Each row is a point. To make a cloud, some directions were put in groups of two or more. Within a group, all points are equally far from the middle, so they leave a hole (a ring in 2 directions, a hollow ball in 3). The other directions are filled evenly. Then the cloud was stretched, turned, moved and blurred a little. How many holes are there, and how many directions does each take, smallest first?
In the rows, zero is written as 128.

Cloud (19 x 3)
[[ 80 111 127]
 [184 122  93]
 [180  71  85]
 [140 147 100]
 [137 117 184]
 [105 102 158]
 [141  91  77]
 [174  79  87]
 [114 163 167]
 [155  99  92]
 [ 90 149 152]
 [170 104 181]
 [155 148 121]
 [150  86 168]
 [148 151 145]
 [140  73  92]
 [170 130 142]
 [100  91 158]
 [ 71 160 153]]
Holes: 0

Cloud (27 x 4)
[[137 125 136  87]
 [172 176 103 127]
 [172 151 131 115]
 [135 121 116  80]
 [143 140 143 199]
 [158 105 149 102]
 [130 148 154 128]
 [107 201 128 104]
 [116  64 140 141]
 [147 121 190 130]
 [143 174 196 124]
 [154 139 140 184]
 [146 160 136 140]
 [147 152  86  95]
 [ 83 133 167 115]
 [ 79 134 146 119]
 [ 77 137 193 143]
 [111 152 195 121]
 [ 76 152 101 197]
 [141 101 145 100]
 [ 78 145 175 130]
 [ 74 156 182 161]
 [ 65  66 131 156]
 [153 117 106 175]
 [109 131 183 158]
 [162  74 180  92]
 [172 139 118 184]]
Holes: 0

Cloud (54 x 6)
[[114 141  69  86 128 179]
 [117 116  93 156 150  97]
 [137 140 110  79 130  65]
 [174 138  94  94  94 118]
 [158 151 168 158 132  88]
 [122 184 123 154 181 171]
 [184 164 105 125 181 147]
 [125  97 151 112 173 132]
 [126 104 160 140 114  88]
 [ 94 152 108 167  98 128]
 [ 95 144  78 145 171 140]
 [122 125  64 100 171 124]
 [145 185 155 172 128 105]
 [155 165 167 135 186 151]
 [120 120  99 152  90 119]
 [ 92 162 146 146 177 170]
 [169 181 126 140 172 175]
 [ 89 177  85 138 109 113]
 [105 187 122 173 113 124]
 [148 196 129 157 103 140]
 [172 114  85 112 141 163]
 [144  96 153 103 159 157]
 [158 190 115 137 166 183]
 [129  95 147 116 108 173]
 [ 90 172 112 173 121 119]
 [ 67 152 155 102 172 151]
 [ 70 166 170 147 129 117]
 [ 65 181 161 101 121 107]
 [143 174 171 127 162 186]
 [144 111 138 150 166  96]
 [114 155  97 142  97 179]
 [137 160 186 118 167  92]
 [122 112  92 136 162 168]
 [ 88 155 151 162  94 141]
 [176 121  81  99 136 158]
 [184 146  95  66 137 150]
 [108 102 156 139 108  96]
 [164 166  98 119 159  75]
 [133 190 122 156 186 154]
 [ 95 201  92 135 139 106]
 [178 169  96  81 177 139]
 [159 131 163  58 159 148]
 [106 192 118  68 106 173]
 [126 105 153 144 142  86]
 [115 166  96 138 148 197]
 [150 198 104  95 186 112]
 [ 89 166 127  62 100 173]
 [161 114 110 142  91 123]
 [159 201 101  91 147 175]
 [ 64 139 154 134 161 129]
 [118 184  85 104 116 186]
 [102 207 104  93 178 121]
 [198 153 104 112 139 161]
 [107 183 178 106 183 143]]
Holes: 3 (2, 2, 2)

Cloud (72 x 8)
[[152 134 107  93  91 112 167 178]
 [ 88 165  80 150 148 109 157 195]
 [153 111 108 113 118 174 157 165]
 [ 84  64 121 132 166 130 149 110]
 [101 145 153 168 176 148 129  96]
 [ 95 137 152 181 114  92 133 121]
 [137 148 172  89 135 153 113 164]
 [140 173 155  89 158 111 192  94]
 [ 63 156  69 136 161 113 173 176]
 [152 133 176  79 116 167 112 170]
 [ 79  75 120 117 171  73 139 156]
 [154  97 117  74 149 131 153 148]
 [148 134  58 152 131 119 141 191]
 [ 68 140 100  84 144  88 190 104]
 [132 144 167 132 140 147 131 185]
 [189 155 136  98 130 162 112 165]
 [113 131 184 161 147 155 113  69]
 [ 87 121 122 183  94 154 193 110]
 [162 196 154 153 169  93 111 132]
 [179 167  84 132 105 101 120 197]
 [153 152 109 143 196 105 160 121]
 [ 77 131  81  88 110 134 153 108]
 [147 118 132 112 134  84 134 197]
 [183 103 108  70 125 124 143 122]
 [ 92  84 111 138 121  72 177 147]
 [113 126 111 153  73  85 141 107]
 [132 175  77 111 148 111  85 170]
 [ 81 171 115 100 111 155  99 164]
 [157 141 132 130 156 130  93 195]
 [ 87 107 108 165 121 150 133 139]
 [ 66 138 105 198  98 107 194 143]
 [ 87  75  96  80 106 128 173 161]
 [185 201 167 171 113 170 137 169]
 [137 177 135 200 128 129 130 173]
 [135 146 128 168 192 148 175  97]
 [170 107 176 154 156 102 173 184]
 [101 147 144 121 135 175 171 161]
 [106  80 156 135 123 130 140 129]
 [109 125 170 107  95 105 165 120]
 [117 121  75 106  98 109  86 168]
 [144 115  94  75 151 123 180 115]
 [ 83 178 143 130 127 110 202 182]
 [205 101 118 144 131 124 105 107]
 [125 131 130 113 105 166  94 101]
 [143 152 162 153  89 166 223 158]
 [ 82 193 187  90 168 131 118 103]
 [153 182 149  96 104 172 127 122]
 [196 169 145 165  76 144 119 114]
 [129  92 131  95 126  59 149 139]
 [178 121 109 163 182 105  91 113]
 [136 103  89  70 117  92  98 105]
 [150 180 153 144  96 178 197 149]
 [101 159  82  77  95 144 130  97]
 [132 145  84 163 171 145 187 117]
 [ 74 150  97 112 131 160 194 136]
 [175 180 121 123 141 185 124 173]
 [193 120 147 109  98  70 134 197]
 [107 155  71 142 127 164 156  72]
 [157 199 151 101  93 155 197 173]
 [119 146 122 141 119 131 191 182]
 [159 144 107  55 141 151 107 109]
 [135  96 172  65 148 122  83 106]
 [115 135  76 159 173 166 178 168]
 [149 173 113 111 115 120 210 170]
 [190 107  72 132 105 172 112  73]
 [112 138 159  87 134 159 114 105]
 [104 153 100 125 111 144 177 155]
 [161 134 140 167 146  75  98  96]
 [183 158 137 181  86 104 140 127]
 [125 153 141 185  85  89 106 142]
 [116 114 119 132 148 103 129 122]
 [195 167 164 168 133 168 127  96]]
Holes: 0
